Each wall is flat, endless, passes through zero and stands at right angles to its row. A trip goes straight from one point to another. Which walls does it cross, in order?
In the rows, 128 means zero.

Walls:
(1): [44 98]
(2): [121  65]
(3): [ 98 177]
(4): [122  66]
(5): [124  72]
(6): [117 126]
(7): [125 181]
(8): [171 137]
(9): [119 116]
Trips:
[127  61] to [100  99] => none
[177 215] to [ 91 197] => 6, 8, 1

Walls:
(1): [191  97 143 114 141 139 108 146]
(2): [ 66 111  55 129 125 156 151  98]
(3): [110 120 140  69  72 145 123 124]
(4): [ 48 138 113 170  99  69  91 121]
(5): [127  32  78  43 149  76 137 112]
(6): [125  73 134 175 210  83 200 107]
(7): [140  39 104 134 103 193  95 131]
(8): [179 126  96 120 148  72  93 176]
Trips:
[119 127  72 135 178 109 147 177] to [190 100 107 100  68 126 171 112] => 4, 1, 7, 3, 6, 2
[116  91 159 119 114 163 137 158] to [136 152 132  58  79 152 153 146] => 7
[115 119 163 104  97 179 112  99] to [128  85 109 200 136 172 184  53] => 1, 6, 3

Walls:
(1): [125  59 138 130  57 132  94 127 137 152 153 147  92  77]
(2): [130 186 177  54 109 173 157 161  95 118 122 189 188 121]
(3): [132 123 175 167 185 137 100 170 172  84 159 109 149 107]
(4): [ 74 183  57  87 141  91  70  90  98 164 157 128 149  25]
(5): [115 100 207 176 127 159  44 116 204 148 150 154  85  76]
(6): [128  68 159 149 107 126 182 147 171  86 183 136 171 171]
(7): [ 77 142  97 140 186  77 155  89  83 122 102 135 151 112]
Trips:
[113 124 109 117 113  94 128 174  72 116  83 215 153 157] to [159 120 136 118 102 171 126 150 107 126 183 155  60 145] => 1, 6, 7, 5
[ 65  93 122 185 104 101 120 105 134 104 181 153  58 142] to [122 120  76 103  95 128 147 174 183 178 124  59 146  82] => 4, 3, 7, 5, 6
[127  97 118 104  91 107 183 114 120 183  70 197 153 143] to [136 191 116 102 120  84 160 144  61 123 138 171 134  95] => 6, 4, 1
[150 132 117 120 105 148 135 155 129 230 126 197 134 117] to [150 105 105 168  93 131 150 114 129 102 126 118  50 197] => 4, 2, 6, 5
[126 134 173 166 137 141 163 167 159 149 138 167  92 146] to [131 132 130  87 186  57 178 152  94 143  84 161 107 210] => 1, 5, 7, 3, 6
[ 20 166 181 129 160 154 159  93 133 168 125 139 109  73] to [ 86 107 174 100  90 127 151  94  84 186  70 126 172 129] => 3, 1, 5
